Each point is reached from the start by the listed moves, each made once or not at all, plus a little noise. Say if it took an odd or an even number of moves. Then give how often each move was made.

Moves:
(1): [ 2.52  0.95  1.56 -0.73]
(2): [ 0.12  2.36 -0.13  0.37]
Start: [-2.47  0.59 -0.80 -0.96]
Points:
[-2.52  0.70 -0.72 -0.90] => even (0, 0)
[-2.17  2.99 -1.11 -0.68] => odd (0, 1)
[ 0.14  3.76  0.65 -1.44] => even (1, 1)

Moves:
(1): [ 1.91  1.82  0.79 -0.93  0.82 -0.59 -0.63 -0.47]
(2): [-1.44  2.86  0.29  0.72 -0.50 -1.35 -0.55  0.98]
(3): [-0.32 -0.81  3.01  0.35  1.72 -0.25 -0.12  0.93]
(4): [ 0.99 -0.02 -0.70  2.53  0.26  0.14 -0.73 -0.23]
(5): [-0.83 -0.15 -2.01 -1.20  2.67 -0.11 -0.69  0.32]
(6): [-1.21  1.06  0.62 -0.20 -0.20  3.42 -0.66 -0.89]
Start: [ 0.26  0.60 -0.10 -1.39 -1.86 -1.83  1.35  2.00]
Points:
[-0.52  2.73  2.62  2.30 -0.18 -3.30  0.08  4.15] => odd (0, 1, 1, 1, 0, 0)
[-0.74  5.24  1.75  0.00  3.05 -0.48 -1.99  2.88] => even (1, 1, 1, 1, 1, 1)

Moves:
(1): [ 2.93 -0.74  0.70  0.39 -0.44  0.67 -1.36 -0.30  2.01  0.35  1.73  1.41
  0.91  0.46]
(2): [ 0.52  1.63  0.28 -0.01 -0.30  0.90  0.03  0.07  0.87  1.03 -0.26  0.06
 -0.66  0.25]
(3): [-0.49 -0.61  2.03 -0.12 -0.02  0.01 -0.14  0.79  0.67  0.68 -0.30 -0.43
 -0.29 -0.34]
(4): [ 0.19 -0.16  0.78  2.36 -0.32  0.96  0.17 -0.46 -0.83  0.02  0.18  1.16
  0.17 -0.66]
(5): [-0.24  0.12  0.44  0.03  2.50  0.04 -0.73  0.19  0.85 -0.24 -0.83  0.61
 -0.18  0.54]
(6): [-1.22 -0.38 -0.37 -0.59  0.24  2.29  0.21  0.25 -0.09 -0.35  0.09 -0.83
  0.44  1.45]
(7): [ 0.15 -0.35 -0.62 -0.38  0.82  0.06  2.42  1.55  0.12 -0.36 -0.11  0.78
  0.17  0.44]
(8): [-1.84 -0.26 -1.49  0.47 -1.80  0.47 -1.31  2.70 -0.24  0.34  0.46  2.63
 -0.97 -0.01]
(9): [-0.70 -0.89 -0.63  0.98 -0.54  0.17  0.12 -0.02  2.69 -1.56  0.85  0.37
 -0.68  0.25]
(10): [-1.07 -0.74 -0.03  0.24  1.34 -0.44  0.74 -0.63  1.22  2.40  0.36  0.23
 -0.21  1.30]
(11): [-0.99  0.62 -0.14 -0.29  0.23  0.03  0.23  0.17 -0.43 -1.26  2.11 -0.08
 -0.10 -0.41]
Start: [-0.17 -0.02 -0.98  0.82  1.38 -1.23 -0.66 -0.63  0.05  1.17 -0.15 -0.71
 -1.46  0.35]
Points:
[-2.54 -1.92 -0.03  1.13  1.11  1.36 -0.36  0.27  3.47 -0.11  0.52 -1.59
 -2.03  1.70] => odd (0, 0, 1, 0, 0, 1, 0, 0, 1, 0, 0)
[-1.94 -2.19 -3.45  1.31  0.03  2.56 -0.33  3.68  4.12 -1.74  5.19  3.57
 -1.79  2.50] => even (1, 0, 0, 0, 0, 1, 1, 1, 1, 0, 1)
[ 2.22 -0.14 -0.18  1.25  5.22 -0.01  0.40  0.20  5.15  4.33  0.75  2.28
 -1.33  3.31] => odd (1, 1, 0, 0, 1, 0, 1, 0, 0, 1, 0)
[ 1.92  0.11 -0.46  3.88  0.80  1.64  0.94  0.45  4.48 -0.51  4.47  3.04
 -1.68  0.72] => even (1, 1, 0, 1, 0, 0, 1, 0, 1, 0, 1)
[ 2.58 -0.50  0.06  3.40  2.46  0.99  1.41 -0.50  3.43  4.71  1.80  2.86
 -0.93  2.07] => odd (1, 1, 0, 1, 0, 0, 1, 0, 0, 1, 0)
[-4.56  0.52 -2.56  2.17  2.71 -0.01 -1.54  1.85  5.08  1.85  2.54  3.04
 -4.24  2.19] => even (0, 1, 0, 0, 1, 0, 0, 1, 1, 1, 1)
[-0.66  0.72 -0.84  2.04  3.05 -0.08 -1.27 -0.36  4.48  0.41 -0.25  0.26
 -3.03  1.38] => odd (0, 1, 0, 0, 1, 0, 0, 0, 1, 0, 0)

Moves:
(1): [ 1.24 -0.14  0.85 -1.02 -0.14  0.27 -0.07 -0.43 -0.34 -0.29 -1.19  0.12
  1.03  0.04  0.08  1.05 -0.11  0.84  1.04 -0.12 -0.29]
(2): [ 1.13  3.13  0.86  0.45  0.94  0.38  0.16  0.39  0.66  0.33 -0.40  1.40
 -0.10 -0.04 -1.00  0.41  0.84  1.83 -1.29  1.03  0.56]
(3): [ 0.08  0.08  2.84  0.49 -0.40  0.08 -0.60 -0.92  0.58  0.85 -0.27 -1.17
 -0.88  0.14  0.52 -0.17  0.85 -1.93 -0.02 -1.08 -0.17]
(4): [ 0.09 -0.16 -0.36  1.98 -0.77 -0.75 -0.11  1.35  0.33  0.56 -0.81  0.59
  0.36  0.57 -0.01  1.42 -0.06 -1.09  0.39 -0.02 -1.11]
(5): [-0.28 -0.52  0.54  0.65  1.76 -0.19 -0.33 -0.14  0.18 -0.92  0.09  0.29
  0.22 -1.12  0.62  0.73 -0.79  0.29 -0.49 -1.14  0.12]
(6): [-0.23 -1.16 -0.47  0.30 -0.92  2.76  0.11 -0.19 -0.28 -0.09  1.25  0.08
  0.91 -0.57  0.22  0.68  0.85  0.07 -1.43  0.25 -0.55]
(7): [ 0.39 -0.35  0.29  0.45  0.59  0.03  2.80  0.37  0.84  0.50 -0.15 -1.10
 -0.16 -0.31  1.02  0.17 -0.36  0.12  0.96  0.27 -0.25]
(8): [ 0.46 -0.98  0.41 -1.35  0.19  0.46  0.65  2.99 -0.76  1.13 -0.20 -0.36
 -0.36 -0.93  0.10 -0.40  1.95  0.09 -0.76 -0.54 -0.44]
(9): [ 0.36 -0.65 -0.16 -0.32 -0.42 -0.87  0.14  0.18  2.59  0.08  0.49 -0.06
  0.01 -0.02 -0.69  0.18 -0.07 -0.64  0.75 -0.69  0.55]
(10): [-0.01 -0.51 -0.48 -0.95  0.48 -1.03  0.07 -0.82  0.77  3.75 -1.11 -0.47
 -0.57 -0.57 -1.28  1.76 -1.81 -0.20 -0.59 -0.63 -0.18]
(11): [ 0.80  0.39 -0.56  1.15 -0.35 -0.86 -0.47 -0.83 -0.14  1.35  2.73  0.35
  0.59  0.35  1.40 -0.10  0.33  0.61  1.50 -0.56 -0.01]
(12): [-0.22 -0.59  0.76 -0.61  0.33  0.46  0.87  0.11  0.70  0.34  0.21  2.74
 -0.56  1.21 -0.18 -0.51 -0.07 -0.09  0.54 -0.65 -1.17]
(13): [-2.48  0.52  1.06 -0.29  0.68 -1.62  0.41  0.62  0.83 -0.21 -0.07 -0.68
  3.05  0.84 -0.89  0.10  0.31  0.65 -0.11 -0.75 -1.29]
(14): [-0.27  0.78 -0.41 -1.05  0.99  0.94 -0.31  0.81 -0.41  0.00  1.56 -1.08
 -0.58  2.40  1.30  1.61 -0.32 -1.14 -0.32 -0.53  0.99]
(15): [-1.21  0.64  0.20 -1.09 -1.03 -0.62  0.23  0.27  0.28  0.26 -0.80  0.89
  0.55 -0.29  2.33  0.07 -0.41  0.37 -0.26  0.16  0.57]
(16): [-1.27  0.57  0.74 -0.38 -0.20 -1.06 -0.35 -0.85 -0.73 -0.49  0.22  0.52
 -1.00 -0.96 -0.76  2.36  0.59  0.69  0.35  1.20  0.08]
(17): [ 0.29 -0.90 -0.33 -0.29  0.90  0.03 -0.40 -0.50  0.75  0.01 -0.57  0.14
  0.15  0.13  1.28 -0.62  1.40 -0.52 -0.50  0.90 -0.21]
(18): [-0.82 -1.16  0.44  0.48  0.30  0.58 -0.71  0.22  0.94 -0.08 -0.48 -1.32
 -0.42  1.28  0.03  0.15 -0.19  2.67  0.48 -0.07 -0.32]
Start: [ 0.83 -0.21  0.23 -1.50 -1.02  1.00  0.60  2.13  0.92  0.70 -1.06  2.60
 -0.19  0.39  0.22 -1.77 -1.59  0.18 -0.58  1.92  1.81]
Points:
[ 2.95 -0.89  4.28  0.41 -1.20  1.46  3.14  4.25  5.21  5.26  1.23  5.47
 -0.84  0.12  2.02  1.93  4.67 -0.61 -0.06  2.00 -0.48] => odd (0, 1, 1, 1, 0, 1, 1, 1, 1, 0, 1, 1, 0, 0, 0, 1, 1, 0)
[ 2.52  1.28  4.92 -1.87  1.43  0.97  3.07  4.05  6.73  2.68 -2.88  5.35
  0.32  2.77  5.79  2.39 -0.76 -1.86  0.27  0.06  1.65] => odd (1, 1, 1, 1, 1, 0, 1, 0, 1, 0, 0, 1, 0, 1, 1, 0, 1, 0)
[ 1.26  2.05  5.66 -0.87 -0.70 -2.95  0.51  5.58  5.14  3.48 -1.54  4.10
  4.27 -0.30  3.05  1.49  1.13  1.38  0.23 -1.75 -0.08] => even (1, 1, 1, 1, 1, 0, 0, 1, 1, 0, 1, 0, 1, 0, 1, 0, 0, 0)
[-1.69 -3.03  3.77 -0.80  2.22  3.83  0.97  1.44  2.48  0.30  0.29 -1.19
 -1.85  1.07  4.41  3.24  0.60  0.94 -1.58  1.84  1.67] => even (0, 0, 1, 0, 1, 1, 1, 0, 0, 0, 0, 0, 0, 1, 0, 1, 1, 1)
[ 1.80 -1.08  4.61 -4.51 -2.54  0.36  1.01  4.54  3.34  2.96 -3.01  2.00
 -0.18 -0.75  2.54 -1.23  0.30 -1.10  0.27 -0.35  1.97] => odd (1, 0, 1, 0, 0, 0, 0, 1, 1, 0, 0, 0, 0, 0, 1, 0, 0, 0)
[-2.68 -4.06  1.53 -2.59  1.18 -2.82  0.58  6.46  7.35  5.47 -4.89  1.79
  2.44  0.27  1.71  1.92 -1.71  1.78 -1.50 -0.81 -0.58] => odd (0, 0, 0, 1, 1, 0, 0, 1, 1, 1, 0, 0, 1, 0, 1, 0, 1, 1)
[ 0.69 -2.67  3.28 -2.81 -0.74  0.22  3.19  1.34  4.85  0.85 -2.20  3.89
 -1.22  1.58 -0.34  1.77 -1.65  3.72  3.42  2.09  0.30] => even (1, 0, 0, 0, 0, 0, 1, 0, 1, 0, 0, 1, 0, 0, 0, 1, 0, 1)

Moves:
(1): [ 1.15  0.40  0.34  0.48  0.67 -2.25  1.76  1.46 -0.12 -0.27 -0.61  1.92
  0.72  0.84  1.22  0.71 -0.54  1.64 -0.36 -0.26 -0.67 -0.12 -0.20 -1.14
 -0.91  0.16]
(2): [ 1.19  0.70  1.00 -0.09 -0.50  0.49  0.87  0.09 -1.00 -0.01  0.13 -0.94
 -0.78  0.92  0.04  0.58 -0.42 -1.34  0.40 -1.57 -0.02  0.34  0.57 -0.52
  0.74  0.29]
(3): [ 0.05  0.11  1.64 -0.35 -1.24 -1.18 -0.20  0.11  0.81 -0.16  1.13  0.81
 -0.68 -0.31 -0.61 -1.37  0.29 -0.11 -0.52  0.65 -0.18 -0.02 -0.53  0.29
 -0.22  0.84]
(4): [-1.46  0.60  0.45  2.08 -1.50 -0.18  0.68 -1.61 -2.01  0.20 -0.33  0.48
  0.03 -1.28  0.18 -0.95 -1.51  0.37 -0.73 -0.58 -0.43 -1.30  0.70 -0.98
  0.97 -2.71]
(5): [-0.34 -0.75  1.57  0.53  1.53  1.15  0.14 -0.67 -0.73 -1.22 -0.94 -0.09
  0.47  1.46 -0.87  0.44  0.30 -0.15 -0.99 -0.51  0.21  1.70  0.88  0.69
  1.00  0.83]
(6): [ 0.87 -0.07 -0.43  0.76 -0.65  1.78  0.32  0.21 -0.45  0.82 -0.26  0.84
  0.11 -0.78  1.23  0.14  0.40  1.31 -1.04  0.49 -0.94  0.18  0.07  1.35
  0.02  0.62]
(7): [-1.59  0.31  0.67 -0.66 -0.54  0.08  1.47  0.25  1.15 -0.01  0.68 -1.06
  0.85 -0.79 -0.91 -0.20  0.40 -0.06  0.00 -0.03  0.37  0.87 -0.43  0.97
 -0.18  0.52]
(8): [-0.20  0.06  0.25 -0.44  1.66 -0.39 -1.24  2.20  0.15  1.10 -0.40 -0.49
  1.09 -0.28  0.38 -0.93  0.53  0.07 -0.81 -0.15  0.43 -1.29 -0.35 -1.01
  0.08  1.66]
(9): [ 0.21  1.15 -0.07  0.35  0.57 -0.15  0.07 -0.68  1.42 -0.33 -0.37 -0.12
 -0.50 -1.57  0.01 -0.76 -0.86  0.78  0.86 -0.46  0.62  0.98  1.65  0.54
  1.48  1.10]
(10): [ 0.21 -0.87  1.20  1.64  1.56  0.16 -0.49 -0.24  0.56  1.46 -0.48  0.27
  0.49 -0.40  0.81  0.68  0.40 -0.81  1.68  0.73  1.19 -2.65 -0.05  0.00
 -1.63  0.50]
(11): [-0.40 -0.80  0.16  0.55 -0.26 -0.86  0.40 -0.24  0.27 -1.17  0.75 -1.18
 -0.16 -0.63  1.38 -0.29  0.73  0.12  0.30 -0.37 -0.19  0.09  1.30  0.48
  0.60 -0.39]
(12): [-1.27  0.58 -0.85 -0.49  0.82  0.35  0.36  0.06 -0.13 -0.02  0.99  1.43
 -0.83 -0.29  0.82  0.57  1.04 -0.19  0.02 -0.26 -0.90  0.66 -1.25 -0.23
 -0.45 -0.78]
(13): [-0.39  0.06  0.68  0.11 -0.21 -1.03  0.56 -0.91  0.45 -0.62 -0.83  0.12
  1.39  1.50  1.26  0.55  2.48  0.28 -0.70 -1.12  0.15 -0.52 -0.64 -0.12
  2.46  0.53]
(14): [-0.61 -2.73 -0.87  0.72  0.24  2.44  0.60  0.57  0.15  0.07 -0.44 -0.78
 -0.80  1.22 -0.27 -2.41  0.74  0.17  1.70 -0.52  0.50 -0.24  0.13  0.21
  0.13  0.13]
(15): [-0.19 -0.94  0.21 -1.09  0.09  0.63  0.41 -1.37 -0.53 -1.03 -1.48  0.02
  1.04 -0.18  1.54 -0.57 -1.20 -1.92  0.03 -0.42 -0.20 -0.61 -0.20  0.15
  0.65 -0.48]
(16): [-1.40  1.06  1.13 -0.32 -0.91  0.09 -0.08  0.31  0.32 -0.99  0.17 -0.77
 -0.07  0.57 -0.19  1.96 -0.18  0.00  1.90  0.94  0.20  0.22 -0.16 -1.42
  0.02 -0.61]
(17): [ 0.53  0.02 -0.32  0.32  0.21  0.26  0.45 -0.18  0.84 -0.40 -2.11 -0.25
 -0.82  0.01  0.82  0.28  0.58 -1.95 -0.86  1.53  0.39 -0.49 -0.30  1.10
  0.11  0.28]
(18): [-0.03  0.64 -0.08 -0.88  0.70  0.62 -0.05 -0.60 -0.97  1.37  0.28 -1.14
 -1.18  1.07 -0.18 -0.58  0.68  1.58 -0.38  0.89 -0.48  0.49 -0.48  1.62
  0.23 -1.17]
(19): [ 0.79  0.98 -1.02  0.00  0.82 -1.41  0.57  0.84 -2.90 -0.59 -1.57  0.63
 -0.28 -1.94 -0.07 -0.81 -0.36 -1.13  2.90  0.11  0.46  0.66  0.08 -0.54
  0.10  0.20]
(20): [-0.64  0.10 -1.44  0.21  0.32 -0.21  1.11 -0.24 -0.29 -0.98  1.55  0.07
  1.47  1.58  1.48 -0.55  0.55 -0.30  0.29  1.05 -0.42 -1.17  0.05 -0.26
 -0.08  0.42]
(21): [ 0.66  0.56 -0.05  0.08 -1.32  0.06  0.23  0.49 -0.22 -0.55 -0.03  0.72
  0.10 -0.55  1.21 -0.58  0.89 -0.22  0.70 -0.33  2.68  1.02  1.19 -0.92
 -0.52 -0.35]
(22): [ 0.83  0.32  0.37  1.26 -0.05 -0.37 -0.76  1.23  0.24  1.09  0.88  0.03
 -0.22 -0.24  0.86 -0.55 -0.80  0.18 -0.62  0.07 -0.59  1.31  0.66  0.59
  1.57 -1.91]
(23): [ 0.04  0.63  1.03 -0.37 -0.38 -0.43  0.28 -0.02  0.23  0.79 -0.84  0.96
  0.17  0.44 -0.27  0.51 -0.05 -0.33 -0.04  0.13 -0.65 -1.00  2.47  1.71
  0.03 -0.06]
(24): [ 0.41 -0.11 -1.01 -0.28  0.14  0.30  0.09  0.66 -0.66 -0.76  0.09  0.39
 -1.09 -0.29 -0.03  1.36 -0.11  0.90  0.58  0.38  2.20 -1.25 -0.85  2.01
  1.20  0.24]
Start: [-0.64 -1.93 -0.34  1.91 -0.61 -1.68 -0.50  1.06  1.14  1.22  0.14 -1.58
  0.26  0.20  0.34 -0.44 -0.27 -0.59  1.38 -1.88 -3.19 -0.11  1.28 -0.39
  0.72  0.34]
Points:
[-3.33  0.83  0.45  5.38  2.99 -4.31  4.16  2.74  1.45 -1.08 -1.38  0.86
  2.70  0.88  5.54 -0.52  1.77  0.94 -2.03 -2.22 -1.85 -0.65  1.28  1.77
  7.78  0.56] => even (1, 0, 0, 1, 1, 0, 1, 1, 1, 0, 0, 1, 1, 0, 0, 0, 1, 0, 0, 1, 0, 1, 0, 1)
[-2.12  1.21 -0.69  2.98 -2.19 -2.04  7.80 -1.48 -2.09 -2.17  0.82  0.09
  1.37 -0.31  9.49 -1.10  2.27  2.42  1.31 -4.50 -1.42 -0.59  2.89  2.55
  7.02 -1.67] => even (1, 1, 0, 1, 0, 1, 1, 0, 1, 0, 1, 1, 1, 0, 1, 0, 0, 1, 0, 1, 1, 0, 0, 1)
[-4.34 -3.42  2.56  8.53  0.43  0.17  3.25 -0.82  3.06 -0.26 -2.12 -2.11
  0.36 -1.43  5.51 -3.53  4.17 -1.98  2.69 -3.70  0.77  1.17  5.05  1.92
  6.46 -1.90] => even (0, 0, 0, 1, 1, 0, 1, 0, 1, 1, 1, 1, 1, 1, 0, 0, 1, 0, 0, 0, 1, 1, 0, 0)
[ 0.06 -0.31  3.13  3.43  0.79  0.00  2.30  1.93 -0.38  2.33  1.39 -2.52
  0.55  3.36  2.46  0.68  1.51 -1.01  3.16 -1.04  1.29 -0.49  5.34  5.39
  3.04 -0.46] => even (0, 1, 0, 0, 1, 0, 1, 0, 0, 1, 0, 0, 0, 0, 0, 0, 0, 1, 0, 1, 1, 1, 1, 1)
[-0.56 -2.96  1.72  4.67 -1.19 -2.89  3.72  0.99 -0.37 -1.51 -3.45 -1.65
  2.40  0.33  7.24 -5.21  0.59 -0.77  2.67 -7.80 -0.25 -1.65  5.55 -3.65
  6.33  0.11] => even (1, 1, 0, 1, 0, 0, 0, 1, 1, 0, 1, 0, 1, 1, 1, 0, 0, 0, 0, 0, 1, 0, 0, 0)

Moves:
(1): [ 1.40  0.89 -0.29 -2.05  1.32 -1.06 -0.01  0.08  0.28 -0.34  1.51  2.38
 -1.21 -1.76  1.03 -0.04 -1.12  0.70  0.01  0.78 -0.46 -2.47 -0.86  2.17
  0.10]
(2): [ 2.58 -1.22  1.17  0.23 -1.46 -0.87  3.36  0.13 -1.19 -1.27  1.80  1.09
  2.28 -1.22 -0.99  2.06 -0.35  0.27  1.47  0.39  0.41 -1.25 -1.73 -0.94
 -1.76]
(3): [-1.97  0.13  0.62 -1.16  3.14 -0.60 -2.54 -0.20  1.93  1.74 -1.30  0.93
 -0.73  1.32  0.90  0.38 -0.47 -2.15  1.32  2.49  0.63  1.46  1.29 -1.51
  0.65]
(4): [-0.58 -0.19 -1.06 -1.11  0.04  2.41  0.49  0.27  1.45 -0.05  0.91 -1.50
 -0.62  1.60  0.17  0.11  0.82 -1.21 -0.81  1.62 -0.78 -0.11  0.86  0.25
 -2.14]
(5): [-0.58  0.35  0.94 -0.63 -1.03 -0.45 -2.14 -0.45  0.48 -0.27 -0.82  0.67
  0.41 -0.65 -0.08 -0.96 -1.15  0.27  0.18 -0.27 -0.28 -0.53  0.87 -0.98
 -0.12]
(6): [ 0.25 -0.08  0.45 -0.34 -1.02 -0.68 -0.57 -0.52 -1.73 -0.28 -0.37  2.10
  0.88 -0.51 -0.05  0.21 -1.68  0.98  0.08  1.44  2.29  0.75 -1.09  1.79
 -0.02]
(7): [ 1.04  2.22 -3.21  0.20 -0.21 -2.95  1.00 -0.77 -0.58  0.23  0.15  2.68
  0.34 -1.38  1.40 -1.09 -2.02 -0.11  0.35  0.62 -0.65 -0.56 -1.60  1.52
 -1.18]
(8): [ 0.31 -0.75 -0.38 -1.03  0.92 -2.48  0.24 -0.65  0.09  1.53  0.54  0.80
  0.06 -0.45 -0.11 -0.71  0.12 -1.26  0.84  1.44 -0.87 -1.82 -0.42  2.17
 -0.32]
(9): [-0.16  2.38 -0.70 -0.01 -1.22 -0.07  0.34 -0.64  0.02  0.75  0.24  0.52
  0.45 -0.37  0.93 -0.43  0.12  0.16  0.12  1.28  0.64 -0.39  0.27  1.46
  1.21]
(10): [-0.92 -0.35 -0.73 -0.99 -0.60 -0.07 -0.36  0.45  0.88  0.55  0.21  1.43
 -0.48  0.46 -0.02 -0.46 -0.88  0.03  0.69  1.27 -0.31  0.08 -1.88  0.44
  2.60]
(11): [ 1.46 -0.13 -1.74 -2.23 -1.60  0.03 -0.01  0.91 -1.21 -0.55  0.90 -0.40
 -0.02 -0.97 -0.14  0.64 -0.10 -0.51 -0.26  0.38  0.43  0.07 -1.56  0.33
  0.54]
(12): [ 0.40 -0.30  2.05 -0.46 -0.22 -0.17  1.45 -0.35 -0.15 -0.90  1.10 -2.59
 -0.55 -1.29  0.75  0.28 -0.90  1.15  1.60 -0.53 -2.77 -1.64 -1.51  1.06
 -1.44]
(13): [ 0.67 -1.25 -3.10  0.03 -0.86  1.41  1.23 -1.89  0.34  1.07  0.07 -0.79
 -1.11 -2.28  0.56  0.01  0.34 -0.41  0.12  2.17  0.46 -1.27 -2.05  0.32
 -0.05]
(14): [-1.37 -1.13  0.74  0.42 -1.64  0.92 -1.94 -0.79 -1.27  0.00 -0.20  1.68
  0.47  0.66  0.66  1.97  2.28 -0.32  0.07 -0.68  0.30  1.00 -0.28 -1.76
  0.23]
(15): [-0.32 -0.62  2.04 -0.96  0.32  1.17  0.76 -0.43  1.53  0.02 -2.67 -2.04
 -0.38  2.07 -0.81  0.87  2.67 -1.54  0.36 -1.73  0.53  1.75 -0.04 -1.73
 -2.31]
(16): [ 0.27  0.35 -0.66 -0.17  0.35 -0.65 -1.30 -0.45  0.39 -1.01  0.19  1.00
 -0.75  0.16  0.05 -0.89  0.15 -1.14  0.63  1.59  0.16  0.46 -0.39 -0.03
  0.93]
(17): [ 0.83  0.15 -0.11  0.41 -0.82  0.67  0.34 -0.24 -0.55  0.76  1.08 -0.26
 -1.23  0.02  0.53  0.28  0.00 -0.16  0.94 -0.69  0.75 -0.18  0.94  0.08
 -0.53]
(18): [-1.05 -0.45  1.13 -0.85  0.97 -0.24 -3.12  1.35  0.31  0.10 -0.13  1.07
 -0.18  0.53  1.82 -1.46 -0.83 -0.75 -1.28  1.26  1.28 -0.99 -1.56 -0.99
  1.65]
(19): [ 0.98  0.70  2.79  0.95  1.22  0.51 -3.02  0.14  2.37  2.23 -2.41 -0.59
 -0.11  1.47 -0.34  0.58 -0.05 -0.66 -0.55 -0.32 -0.61  1.37  0.70 -0.70
  0.57]
(20): [-0.90  1.61 -1.04  1.51 -0.55 -0.85 -1.76  0.41 -0.19 -0.68  0.08 -0.09
  0.08 -0.20 -0.37  0.35 -0.26  1.64  0.54 -0.03  0.27 -2.02 -0.15  0.86
  0.40]
(21): [ 0.55 -0.29 -0.13 -0.32  2.43  2.11  0.91 -2.21 -0.39  0.34 -1.38 -1.43
  1.00  2.97 -0.84  1.34  1.70 -0.90  2.31 -0.98 -0.59  0.67  1.74 -1.03
 -0.93]
(22): [ 0.40  0.50 -0.66  0.65 -0.48  1.45  0.09 -0.40 -0.37  0.31  0.95 -1.10
  1.07 -0.73 -1.26 -0.27  1.81  1.13  0.04 -2.01  0.55  1.15  0.14  0.24
 -0.70]
(23): [ 2.36 -2.78 -2.07 -0.91 -1.57 -1.52  3.43 -1.49  0.48 -2.83  2.37 -2.43
  1.26 -1.22  1.09  1.59 -0.97  0.63  0.47 -0.86 -0.69 -2.10 -2.52  2.28
 -0.81]
(24): [ 1.32 -0.13 -0.59  0.01 -0.79  0.40  0.65 -0.13 -0.52  0.17 -0.09 -1.67
  0.16  1.26 -0.10  0.42  2.07  2.21 -0.39 -0.25 -0.28  1.17  0.72 -1.44
 -0.98]
Start: [-1.93 -1.53  0.75 -1.47  0.38 -0.98  1.32  0.89  0.42  1.40  1.82 -3.54
 -1.91  0.35  0.59  0.60  1.06  1.07  2.63  1.25  0.79  1.29  2.23  1.01
 -0.68]
Points:
[ 3.31 -0.55 -0.25 -6.97 -2.83  5.72 -5.52 -4.26 -0.61  3.64  3.82 -4.80
 -3.84  0.26  4.41  2.52  4.66  1.70  5.44  6.08  1.92  0.17 -0.32  1.53
 -2.19] => even (1, 0, 0, 1, 1, 1, 0, 0, 1, 0, 1, 1, 1, 1, 0, 1, 1, 1, 1, 0, 1, 1, 0, 1)
[ 2.34 -0.82  0.92 -9.49 -0.01 -0.51  5.99 -0.46  1.71  2.55  5.23 -7.22
 -1.47  0.04  1.21  3.33  5.79 -0.17  6.74  5.27 -1.28 -0.68 -0.58  3.23
 -7.10] => odd (1, 1, 1, 1, 0, 0, 0, 1, 1, 0, 1, 1, 0, 0, 1, 0, 0, 0, 0, 0, 0, 1, 0, 1)
[-2.61 -0.82  1.98 -4.80 -0.06 -3.30 -3.24 -2.05  5.84  2.76  0.38 -2.43
 -1.61  1.87  6.02  1.63  1.73 -2.30  6.31  4.20 -0.14  2.78 -5.03  0.99
  1.00] => even (0, 0, 1, 0, 0, 0, 1, 0, 1, 1, 0, 1, 0, 1, 1, 1, 0, 1, 1, 0, 0, 1, 1, 0)
